Every row gives one point. The points of each table are mixes of a few directions, plus a little noise. Count the directions of each table, and those that both share. Where both have some left over, give the other angles between the two spaces (their principal angles), to ten degrees, smallest first.

First (5 x 3)
[[ -2  -1   3]
 [  1   0  -1]
 [ 36  26 -60]
 [-26 -19  43]
 [ -9  -6  15]]
Second (4 x 3)
[[-20 -12 -21]
 [ 30 -12  11]
 [ 25 -25  -1]
 [-35  48  11]]
Directions: first 1, second 2, shared 0; angles 80

First (8 x 4)
[[ 18   9 -12 -60]
 [  8  -8 -12  31]
 [  1   8  -4  12]
 [ -7  16   4  24]
 [ -3  -8  10 -50]
 [  4 -37  -7  42]
 [-12  15  14 -20]
 [ -8   6   5  22]]
Second (5 x 4)
[[ -2   3  -1  27]
 [-12  -4  15 -14]
 [ -3  24   3 -11]
 [  5  31 -12  35]
 [ 13 -53  -5 -36]]
Directions: first 3, second 3, shared 3

First (8 x 6)
[[ 32  38  -5 -12 -53 -17]
 [-18 -12   1   7  35   1]
 [ 12   3  14  -5 -49   5]
 [-31 -38  15  11  34  19]
 [-16 -43   1   5  17  27]
 [  5  36   4  -2  -5 -24]
 [  6  16 -19  -1  24 -14]
 [ 10  -1 -13  -4  -4   2]]
Second (8 x 6)
[[-28 -17  12 -18  15 -27]
 [ -6 -19   4   5   3  16]
 [-11 -25   8  16  12  30]
 [ 17  41  -9  10   5  -8]
 [-13 -25   6  -3   3   7]
 [ 54  38 -30 -18 -60 -12]
 [ -1  21  -2 -13   2 -31]
 [-11 -14   9  20  20  26]]
Directions: first 3, second 3, shared 2; angles 80

First (8 x 8)
[[-21   1  -6 -16  20  -8   8 -44]
 [ 11   4  24  -9  19 -18  12  12]
 [  7  -6  31  -7  15 -17  11  22]
 [ 13  -6 -52  17  15  19 -27  26]
 [ 22   5 -16  11   8   4 -10  30]
 [  4   4  14   7 -29   4   2  10]
 [-28 -22  18   3 -39  10   0  -9]
 [ -9  21 -14  -6 -10   4   5 -47]]
Second (10 x 8)
[[ -1   3  -9   6 -17   9  -5  -2]
 [ -6  -4 -50   4  19  14 -18 -14]
 [ -4   2 -35  12 -16  20 -15 -10]
 [  2  -2  19  -9  16 -14   9   6]
 [ -1  -1  -9   0   6   2  -3  -3]
 [  6  10  50   7 -59  -1  15  14]
 [ -7  -2 -60  10   5  23 -23 -17]
 [  7   1  56 -11  -1 -23  22  16]
 [  2  -6  26 -16  39 -24  14   7]
 [  1  -1  11  -5   9  -8   5   3]]
Directions: first 4, second 2, shared 2

First (7 x 9)
[[ 12  -7  19  29  -5 -19  24  23  17]
 [  8  -6 -23 -31  23  26   0 -17  20]
 [ 20  -4 -22 -22   2   1  11 -10   6]
 [-14  17  13  -3  -7  -6 -21   2  -6]
 [-13   2   8   5 -15   3 -17   9 -25]
 [-20  -3  -1  -1  -2  20 -21  -4 -23]
 [  7   1   6  24   4 -24  26  -4  12]]
Second (10 x 9)
[[-18  -6   2  -9  10  33 -22   5   1]
 [-17  -5   2  -8  10  32 -20   4   1]
 [ -2   0   0  -1   1   4  -2   1   0]
 [ -9  -2   1  -4   5  16 -10   2   0]
 [ 27   9  -3  13 -16 -50  33  -7  -2]
 [-18  -6   2  -8  10  34 -22   4   1]
 [-13  -4   2  -6   8  24 -16   4   0]
 [  3   2   0   2  -3  -7   4  -1   0]
 [ 32  11  -3  15 -19 -60  39  -8  -1]
 [ 14   4  -2   7  -8 -26  17  -4   0]]
Directions: first 5, second 1, shared 1

First (11 x 12)
[[  0  -3   1  11 -15   0   8  -4   4  -7   8   5]
 [  3   2  11  -9   9  -6  -9  15   4  31 -11   5]
 [  6   0   1  -9   9  -7   0   9   3 -10  -3   6]
 [ -6   5   9  -7  13  -5  -2  18  -5  11  -2   1]
 [  7   1   9  13 -20  -8  13 -11   6 -12   7  -9]
 [  8  -3   4  10 -19   2   6 -12   9  -3   1   6]
 [ -7   1  -7   4  -2  18 -13 -21  -6  28  -8 -13]
 [ -3   1  -1  -9  15 -16   3  23  -2 -12   7   0]
 [ -2   1 -17  -5   9  21 -10 -24 -10 -12  -8  -8]
 [  1  -7 -11   8 -11  -3   4  -5   5  -9  10   0]
 [ -7   3   3  -6  11   5   0  11  -7  -6  -1   8]]
Second (11 x 12)
[[ -1  -2  -6  -6   8   1  -3   6   0  -2  -1   8]
 [  2   1   1   1  -2   1   0  -3   1   0  -1  -1]
 [ -6  -1  -5  -2   6  -3   0  10  -3   0   5   2]
 [ -3  -2  -6  -5   8  -1  -2   9  -1  -1   1   6]
 [ -5  -3  -9  -8  13  -2  -3  15  -2  -2   3  10]
 [-16   1  -1   8   1 -10   7  14  -7   5  16 -10]
 [  0   0   1   1  -2   0   1  -2   0   0   0  -2]
 [ 35   8  29  13 -38  18   2 -60  16   0 -28 -15]
 [  2  -1  -2  -4   4   2  -2   1   1  -2  -3   5]
 [ -7   2   3   8  -6  -5   5   1  -3   4   8 -10]
 [ -2  -2  -6  -6   8   0  -3   8   0  -2  -1   8]]
Directions: first 6, second 2, shared 2

First (10 x 14)
[[-20 -14  26  15 -12  14  -7  -4  18  -2  11   6   9 -35]
 [ -1   7 -16 -11   6  -1  -3   3  -3  -9   3   2  -2   7]
 [-11  -3   6 -10  -2   6  -4  -8  -2  -6   7  -6  -4   0]
 [  5   4  -2 -14   5   0   2  -7  -9  -2   3  -7  -6  11]
 [-13   3 -18 -11  -1  -2  -8   1  -7  -9  -1  -6  -7  15]
 [ -2   9 -31  -3   4  -8  -4  13  -2  -7  -6   6   0  14]
 [ 47 -19  57  30 -13 -20  32 -21 -20  60 -32 -27  -8  25]
 [ -1   5 -15 -10   2  -4  -2   0  -8  -4  -3  -5  -6  16]
 [ -6   2  16  -1  12  24  -6   4  28 -21  31  28  19 -56]
 [  1   5 -25  13   0 -10  -1  18   4   1 -11  11   5   4]]
Second (11 x 14)
[[-19  -3  18 -28  -7   4 -11  15  23 -28  -7 -26 -12 -27]
 [  4  -7   8  -1   9  16   2 -15  11 -14   6   7   2   1]
 [ -3  18 -35 -17   7 -11  -7  25   0 -15  -4   1  -3   3]
 [ 13  -1  -7  15   4  -2   8 -12 -13  16   0  10   4  21]
 [ 15  16 -23  22   3 -17   6  15 -18  30   6  22  14  -1]
 [ 14   5 -16  -2  20  12   4  -4  10 -18   8  22   7   4]
 [ 10  -5  21 -12   4   4   4   5  22 -17 -13 -13  -6 -12]
 [-14  -7 -12   3  -9  -1  -3 -21 -23  10  -1  -8  -8  37]
 [-26 -22  50  20 -29   8  -4 -23  -9  30  14 -12   2 -25]
 [  5 -13  42   2  -8   5   5  -3  16   2  -8 -15  -3 -22]
 [  0  21 -48  -3   6 -17  -4  19 -19   4   0  11   2  20]]
Directions: first 4, second 5, shared 3; angles 60

First (10 x 18)
[[  3   1   8   4   9   7  -4  -1   4  11   6   3  -9   4  -4  17   4   1]
 [-21 -28  -3  -5  17  -1 -29  16 -24  16   3 -11   0  20   3  52   3  12]
 [ 13   6  19   7  11   9  -6 -11  10  12  15  16 -16  13  -7  33  14   4]
 [ 23  29  13  10  -3  11  22 -16  28   1   4  12 -12 -16  -8 -29   1 -11]
 [-17 -14 -20 -11 -14 -16   0  11 -17 -18 -13 -13  21  -4  10 -22 -10   1]
 [-25 -34 -10 -11   6 -12 -29  16 -32   1  -1 -10  11  24   8  44   2  15]
 [-11  -2 -15  -4  -4  -1   7  11  -4  -1 -13 -19   9 -17   4 -29 -15  -6]
 [  3  18 -11   2 -11   3  25   1  13  -7 -14 -12   6 -31   0 -60 -17 -15]
 [ 20  12  17   5  -4  -1   3 -19  12  -8  13  26  -8  13  -4  12  16   3]
 [ 11  12   3   3  -7   0  12  -9  11  -8   1   8  -1  -6  -1 -19   1  -4]]
Second (8 x 18)
[[-25 -26 -22 -13  -6 -15 -12  18 -27 -11 -12 -19  20   4  11  -1 -10   6]
 [  0 -17   5  -8 -12 -23 -18 -10 -17 -24  10  23  10  35   7  38  20  17]
 [  7   7   6   4   2   5   4  -4   8   4   3   5  -5  -2  -3   0   2  -2]
 [  6  22   2  11  12  24  20   4  22  25  -6 -16 -15 -32  -9 -34 -15 -16]
 [ -3  19  -8   9  14  26  22  13  19  29 -14 -31 -12 -45  -7 -48 -27 -21]
 [ 14   7  14   4  -2   0  -1 -13   8  -4  11  20  -7  12  -3  16  13   3]
 [ -8 -13  -6  -6  -6 -12 -10   3 -14 -11  -1   1   9  12   6  12   3   7]
 [  8   1  10   0  -4  -5  -5 -10   1  -8   9  17  -1  15   0  18  13   6]]
Directions: first 3, second 2, shared 2

First (8 x 20)
[[-15  -1  -7  -2  -5  14   3  19   6  10  -4  -3  -5   5  -8   0  17  -5
    8  15]
 [-13   7 -12  -3   2  -1  -1 -20   1  13  13  18  -6   7   6  12   1   1
    7  12]
 [ -9   9  -4  -5  -4  -3  -5 -21  -2  15  17  21   7   9   3  28  -5  -3
   14   9]
 [ -4  -4 -10  24  -7   3  -9 -25 -29  24  28   4  10 -22  13   6  15  -9
   -7  -1]
 [  0  10   8  -3   3 -14  -3  11  13 -29 -15 -15   8   4  16  -7   4   7
   -3 -14]
 [ 19 -12   2  -4  20 -10  -6   5  -2 -17 -18 -15   9   0   6 -16 -14  16
   -4 -10]
 [  9   4  22 -13 -10   1   2  24  14 -11 -13  -5  10  12 -19  14 -13  -6
   10  -6]
 [ 14 -13   1   8   1  11  17   6  -1  -4  -9  -5 -32 -15 -17 -37  -6  -2
  -25  -4]]
Second (8 x 20)
[[-23  16 -26   1  -5   9  -1   5  -1  -1  16  -5   9 -10   2   9   6   7
    2 -13]
 [ -7   5 -10  -4   8  -1   3   2  13   7   7 -14  18  -8   6  -1   4   5
   -1  -8]
 [-16 -11 -60   4 -21  21  18   8 -10 -13  14  16  -5 -13  -1  16  15  11
   -8  -4]
 [ 15 -18  13  -1   0  -5   5   2   2  12 -18   3  -2   6   0  -2  -5  -4
   -1   8]
 [ -7 -12  -6   2  -3   5   4   4  -6  -5  19  -3  -4   6  -5  -2   3   5
    2   8]
 [ 37 -16  42   0   9 -12  -6 -16  -7 -24  -5   9 -25  16  -8 -23  -6 -10
   -4  23]
 [  8  29  22  -4  14 -11 -13 -10  13   6 -21  -7  13  -8   8  -3  -6  -7
   -1 -14]
 [ -6   6  25   4  -3  -5 -11   6  -5  17 -13   0  -3  10  -2   7 -10  -7
   10   0]]
Directions: first 6, second 5, shared 0; angles 40, 50, 60, 60, 90

First (8 x 24)
[[ -8 -12  -7 -11 -24  -1  11  15  -6  -9  10  17   5 -19  -6  13  22  -2
    7  -1   8  -3 -22 -13]
 [ -1  30 -13  13   9   8 -43  -8   1   8  -3 -34  46  24  15 -16 -40 -11
  -22  -3 -23 -29  35   6]
 [ 16  -3  24   8  36  -5  17 -18  10   8 -15  -2 -47  14  -2 -12  -7  11
    6   5   5  31  11  19]
 [ -2 -15   3  -8 -10  -3  20   7  -2  -6   4  19 -17 -15  -8  10  22   4
   11   1  11  11 -19  -6]
 [  5  26  -4  15  20   5 -35 -14   5  10  -8 -33  28  27  13 -18 -40  -6
  -19  -2 -19 -17  37  12]
 [-11 -12 -10 -12 -28   0   9  16  -8  -9  11  16   8 -20  -6  15  24  -1
    7  -2   7  -6 -23 -15]
 [  3 -17  12  -6   1  -5  27   1   1  -3  -2  19 -34 -10  -9   6  20   8
   14   3  14  22 -17   0]
 [ -3   3  -4  -1  -5   1  -6   3  -2  -1   3  -2  10  -1   2   1  -1  -2
   -2  -1  -2  -7   0  -3]]
Second (11 x 24)
[[-12  27 -47   1   3  22 -32 -14  24   0 -26 -19   6 -19  -4 -19 -23 -12
   -1  -3  -7 -29  -9   8]
 [ -4  12 -29   3  19  17 -20  -2  11   8  -2 -17  14   3 -14 -45 -12  -1
   -4  -9 -21 -32   7  24]
 [  2  -8  22  -2 -20 -13  15   0  -7  -8  -2  15 -14  -7  14  45   9  -1
    4  10  21  29  -9 -24]
 [ 15  -9  20 -10  41   6   4  20 -13   2  24  11 -32  22 -14 -31  14   1
   13 -12  -4  12  23  12]
 [ 10  -7   9  -4  36   6   1  15  -9   7  22   2 -11  21 -16 -41   8   4
    5 -12 -14  -4  21  20]
 [ -7   6 -10   3 -16   0  -4  -9   7  -3 -13  -4   7 -12   7  16  -7  -3
   -3   5   5  -2 -11  -8]
 [ -6 -20  19  17 -50 -29  28 -10 -10   5   5  -3  60   2  13  30   3  18
  -25  13  -7  -7 -13  -7]
 [ -6   4   1   0 -31  -8   3 -11   5 -10 -19   6  -6 -20  18  51  -3  -6
    1  13  22  18 -20 -26]
 [  4  -7  20  -4  -6  -8  12   4  -7  -5   3  13 -17   0   7  26   9  -1
    5   4  15  23  -2 -14]
 [  6  -6   6  -1  22   3   2   9  -6   6  16  -1   1  16 -12 -31   5   5
    1  -8 -13  -8  15  16]
 [ -2   7 -10  -2   2   6  -8  -2   6  -2  -8  -2  -8  -6   0   1  -4  -5
    3   0   3  -1  -3  -2]]
Directions: first 2, second 3, shared 0; angles 40, 60

First (8 x 32)
[[  3   9   4  -8  -3   2   4  -7   2  -3  -3   8  -6 -10  -2   5  -2  -3
   -5   0   6  -5  -2   3  19   7   7   4   0  -1  -7   6]
 [ -3  -9  -4   8   3  -2  -4   8  -2   4   3  -9   6  11   2  -5   2   3
    5   0  -6   5   2  -3 -19  -7  -7  -5   0   1   7  -6]
 [  4  12   5 -11  -5   3   6 -10   3  -5  -5  12  -8 -15  -3   7  -3  -4
   -7   0   8  -7  -2   4  26   9   9   6   0  -1 -10   8]
 [ -4 -10  -4   9   4  -3  -5   9  -3   4   4 -10   7  12   2  -5   2   3
    5   0  -7   6   2  -3 -21  -7  -8  -5   0   1   9  -7]
 [ -7 -20  -8  18   8  -5  -9  17  -5   8   8 -18  13  24   4 -11   5   6
   11   0 -14  12   4  -7 -42 -15 -15 -10   0   2  17 -13]
 [ 10  29  12 -25 -11   7  13 -24   7 -11 -11  27 -19 -34  -5  15  -8  -9
  -15   1  19 -17  -6   9  60  21  21  14   1  -3 -24  19]
 [ -6 -18  -7  15   7  -4  -8  15  -4   7   7 -16  12  21   3  -9   5   5
   10   0 -12  10   4  -6 -36 -13 -13  -9   0   2  14 -11]
 [  3   7   2  -6  -3   2   3  -6   1  -3  -3   6  -4  -8  -1   4  -2  -2
   -4   0   4  -4  -1   2  14   5   5   3   0  -1  -6   4]]
Second (10 x 32)
[[  8   1  19 -18  -4   9  12  -7   2  -8   9   4  -5  -9  -6   5  -7  19
    3  -5   8  -2  -5  -1  17   9   7   1  -8  -4  -7   4]
 [  8  20  -4 -17   6  15  16  -1   7 -18   5  -4  -6 -14  -5  -2   7  -5
   -5   1   4 -12  -5   2  15  20  -2   2 -11  -5 -12  16]
 [  2 -17  24   1  -7  -2  -1  -3  -7   9   6  -1   3   8   1   2 -12  23
    4  -2  -2  10   0  -2  -5 -11   3  -3   0   0   5 -13]
 [ -2  -6  -8   6   8   0  -1   5   0  -3   8 -10   4   9   0  -7   5   4
    9  -1  -5   1   1  -3 -19   3  -8  -6  -3   0   9  -6]
 [-25 -19 -34  15  -9 -35 -36  19   9  21 -23  33   1   6  -3  20   8 -23
   18 -20  19   8   7  -8 -10 -28  10   6  26  13  12   7]
 [  1   7   2  11  -1  -2  -3 -14  -7   6  -8   0  -1  -1   8  -5  -4 -11
  -13  13  -8  -3   3   8   6   2   1   2   6   0   1 -10]
 [  2  -4  13 -12  -9   7   5  18   1   4  -3  -4   4   0  -3   5  -1   4
   -7  -4   1   8  -1  -5   1 -19   1   2  -5   0 -11  14]
 [ 18  23  17 -21   7  28  29  -9   0 -22  14 -18  -4 -13  -3 -10   0   9
  -13  10  -6 -11  -7   5  18  25  -5  -1 -21 -10 -16   9]
 [ -3  -9   3  20   0  -6  -9  -3 -10  13  -4  -8   7  13  10  -8  -4  -3
   -6  10 -14   7   5   3 -17 -12  -6  -3   6   2  10 -17]
 [-10   3 -30  13   8 -13 -13  -3   4  -1  -5   8  -2   1   1  -1  10 -18
    9  -1   3  -7   3   1  -7  10  -2   0   9   4  11  -3]]
Directions: first 1, second 5, shared 1

First (8 x 32)
[[-12   5   8   6 -10   8   5  -2   1   0  -1   0  19   1  -1   6  -4   0
    8   2   1  15   9  -1   6   0   2  -1  -2 -13   6 -12]
 [ -4   2   3   2  -3   3   2  -1   1   0   0   0   6   0  -1   2  -1   0
    2   1   0   5   3   0   2   0   1   0  -1  -4   2  -4]
 [ 14  -5  -9  -7  12 -10  -6   2  -1   0   1   1 -23  -1   1  -7   4   0
   -8  -3  -1 -18 -10   1  -7   0  -2   1   2  15  -6  13]
 [ 16  -6 -11  -7  14 -11  -7   2  -2   1   1   0 -25  -1   1  -8   5   0
  -10  -2  -1 -20 -12   1  -8   0  -3   2   3  17  -8  16]
 [-38  15  25  18 -32  27  16  -4   4  -1  -3  -2  60   3  -3  19 -11   0
   23   7   1  48  28  -2  19   0   6  -4  -6 -40  18 -36]
 [ -5   2   4   2  -4   3   2  -1   0   0   0   0   7   1   0   2  -2   0
    3   1   0   6   4   0   2   0   1   0  -1  -6   2  -4]
 [ 12  -5  -8  -5  10  -8  -5   2  -1   0   1   0 -18  -1   1  -6   4   0
   -7  -2  -1 -15  -9   1  -6   0  -2   1   2  12  -5  11]
 [ 17  -7 -11  -8  15 -12  -7   2  -2   1   1   1 -27  -1   1  -9   5   0
  -11  -3  -1 -21 -12   1  -8   0  -3   2   3  18  -8  16]]
Second (8 x 32)
[[ 11   2   0  -9   7  -5  -2   3  -3   0   3  -1   0  -1  -1  -2  -6  -5
    4 -12   5  -1  -3  10   1   2   3   5  -1   2 -12   3]
 [-15  -4  -2  12  -8   5   2  -4   4   0  -5   2  -4   0   1   0  11   9
   -9  19  -9  -3   3 -16  -3  -3  -5  -7   2   0  17  -1]
 [ 22  10   7 -21  10  -6  -1   7  -8  -1   9  -4  18   0  -3   2 -21 -17
   21 -36  17  13  -2  30  11   8  11  13  -5  -6 -31  -3]
 [ 13   2  -2  -9   8  -6  -3   3  -3   0   4  -2  -3  -1   0  -3  -5  -6
    3 -13   6  -3  -5  10   1   2   3   5  -1   5 -12   5]
 [  6 -10 -13   2   9  -8  -6  -1   2   1  -3   3 -32  -1   3  -9  14   7
  -18  13  -8 -25 -10 -12 -12  -3  -7  -4   5  19   6  16]
 [-29   3  10  18 -21  16   8  -5   5   0  -5   1  22   1   0   9   3   7
    3  19  -7  18  15 -14   4  -3  -2  -8  -1 -18  22 -17]
 [ 18   3   0 -14  11  -7  -3   5  -5   0   5  -3   2   0  -1  -2 -10 -10
    8 -21  10   0  -6  17   3   4   5   8  -2   2 -20   4]
 [-26  -4   0  22 -15  11   4  -6   7   0  -8   3  -2   1   2   3  14  13
  -12  30 -14   0   8 -25  -5  -6  -7 -11   3  -4  29  -5]]
Directions: first 1, second 2, shared 1

First (8 x 32)
[[ 22  37  11  38   5   2   8 -12  11  22 -43 -33   6  -4 -17 -28   6  28
   20  13 -12   7   6  24  14  32 -16  -7 -53  32  14  25]
 [ -4 -12 -18 -13 -10  -9 -21  -5   2  44  14  34 -24  13   5 -19   1   0
   28 -44  -1 -30   8 -22  17 -16 -17  25  16 -39   0 -15]
 [ -4 -13   1   9  32   8  -4 -32   5  17 -11 -26 -15   0 -22   8  13  29
   -3 -19  -2   9  35  17  14  15  -2 -17  -4  12 -10  15]
 [ -1  -3   5   2  27  -5  10 -12   7  20 -20 -11 -22  -2 -18 -17  24  21
   18  -5  -7  -3   7  10  30  18  -4 -13 -19  -6  -2 -11]
 [ -5  -5  -8 -21 -35  -2  -6  28 -11 -31  34  31  20   3  30  18 -24 -39
  -20  10  10  -4 -25 -23 -32 -31  11  18  35 -15   1 -11]
 [  5  15  12   7  -7   3  16  16  -3 -35  -7 -13  23  -8   6   9  -6 -10
  -17  38   1  16 -20  10 -16   6  11  -9 -11  23   5   5]
 [ -4  -7  -7 -18  -9  -9  -3  11  -1  10  11  28 -12   4   8 -13   2 -11
   16 -10   1 -19 -12 -17   9 -12  -3  12  11 -30   0 -23]
 [ -8 -12   2  -5  -2  11   1   4  -9 -45  21 -11  24  -5  10  42 -15 -15
  -43  18  11  23   1   3 -34 -12  20  -9  27  20  -8  14]]
Second (8 x 32)
[[ 15   0  12  21  -4 -15  16   4   8   2 -21  -3   4  -9 -14 -22  12   2
   16   7 -17   9   3   3   9  15 -20 -22 -25   7  16   8]
 [  5  42  -2  36   1  46 -24   2   7  48 -23  -9  43  20 -28 -17 -41   4
    3  27  26   6  13   4  28   0  17  18 -17   1   1  19]
 [ 16 -11  -3  15 -21 -20  -8  -7   4  18   3  15  -6   0   2 -19   3  -4
   17 -37 -18  -8  18 -14  -1  -2 -37   2   2  -6  17  16]
 [ -1  -1  -1 -12  -3  -5  -9   5  -7   7  12  19  -9  11  20 -10   2 -13
    7 -25   0 -26 -10 -16  17  -9 -11  28  24 -27   1 -19]
 [ -3  13  -7  -3  -4  15 -24   1  -6  26  10  16   6  19  12  -7 -18 -10
    3 -20  13 -24   0 -15  18 -13  -1  38  23 -25  -3  -8]
 [  7 -12 -11   9 -18  -8 -13 -15   4  13  10   5  -3   0  -2   4  -7   5
    3 -27  -7   4  24  -7 -20  -7 -18  -1   3   8   5  26]
 [-16 -16   7 -27  22  -8  32   3  -2 -55   1 -23 -15 -22   0  33  24  10
  -22  38  -1  24 -20  23 -27  10  32 -36 -10  26 -16 -14]
 [-23 -15   6 -39  27  -5  30   6  -7 -60   7 -20 -18 -18  10  38  25   6
  -27  38   4  16 -29  21 -23   6  39 -26   1  17 -22 -27]]
Directions: first 4, second 4, shared 1; angles 30, 30, 80

First (10 x 32)
[[ 11  -1  11   0  -2  10  16 -32 -19   1   9   4   1  22  21  -7 -18   4
   -5  11  17  -7 -14  -8 -10  15  10  14  11   2  -3   6]
 [  8   7 -26   3   3 -26 -35  52  24   6  -1 -16 -13 -28 -37 -19  18   5
   -1   3 -23 -13  17  21  -1 -21 -17   4  -4 -11   6 -12]
 [ 14  10  -9  -1   5 -11 -11   5   0   7   4  -7 -12  -8 -14 -18  -3   6
    2   9  -5  -9   2   6  -9  -3  -2  15  -2  -1   5  -3]
 [ -3  -2  10   6   0  16  21 -45 -22   3   4  14   2  11  16  14 -20   0
   11  -8  15  11 -12  -8 -10  12  12  10 -10  15   7   8]
 [ -8  -1  11   0   1  13  17 -30 -12   0  -1  10   4   7  12  14 -10  -3
    8  -8   9  13  -7  -9  -1   8   9  -1  -8  11   2   6]
 [-40   9  28 -34  11  10  19   8  23 -19 -33   4  19 -12   1  35  28 -21
    9 -17 -11  44  11 -27  46  -5   5 -60 -15   7 -14  -1]
 [  1  -9 -27  26  -7 -10 -23  23   5   9   9   2  -7 -16 -19   3   1   6
    6 -14  -9 -10   8  24 -15 -13 -13  15  -9  -1  14  -4]
 [  1  -5   4   0  -4   3   3   0  -2  -3   2   0   4   9   9  -1   0   0
   -7   3   4  -5  -3  -2   2   4   0  -2   9  -4  -5   1]
 [  5 -12   1   6 -11   3   0   7  -1  -4   7  -1   6  15  15  -4   1   1
  -16   7   6 -15  -4   3  -1   5  -3   1  20 -11  -8   1]
 [ 10   5  -2  -6   2  -7  -7  11   4   0   1  -9  -4   0  -4 -16   3   3
   -7  13  -3 -10   1   1   0  -1  -2   4   8  -7  -4  -3]]
Second (8 x 32)
[[ -2  -1   1   8   1   8   9 -27 -13   5   4   8  -2   2   5   9 -15   2
   11  -8   8   7  -6  -1 -10   5   6  11 -11  11   9   4]
 [ 18 -28 -36  41 -22 -17 -32  33 -15  12  25  17   1  -5 -16   0   7   3
  -12 -10 -10 -40   7  38 -38 -11 -20  29  10 -13   3  -2]
 [  0   0  -4  12   2   5   6 -29 -18   9   6  13  -4  -3  -2  10 -16   2
   16 -12   5   7  -5   3 -18   3   6  17 -17  15  13   4]
 [  4   3   7 -10   1  -2   2   3   0  -4  -2  -2   3   6   4  -7   5  -3
   -8   9   0  -4   0  -6   5   3   1  -6   9  -5  -9   0]
 [-10  22   7 -23  17  -4   1   4  18  -2 -18 -12  -7 -19 -17  -2   7  -2
   14   0 -10  23   7 -12  20  -7   4 -17 -18   8   4  -5]
 [-25 -20 -10  31 -15  19   3  -2  19  -2   2  -8  -1   5  20  21 -16  11
    9 -24  15  12  -5   8   9  -1  -6   0  -7   4  21   2]
 [  2  18  25 -37  13   0  13  -1   8 -11 -15 -12   4   7   7 -14  10  -7
   -9  22   0   8  -1 -24  24   7   9 -23  11  -5 -18  -1]
 [ 13   5  10 -23   3 -10  -3  19   1  -7  -3  -5   6   7   0 -18  18  -7
  -20  22  -6 -14   3  -7   8   2  -1 -12  22 -15 -22  -3]]
Directions: first 4, second 4, shared 3; angles 50
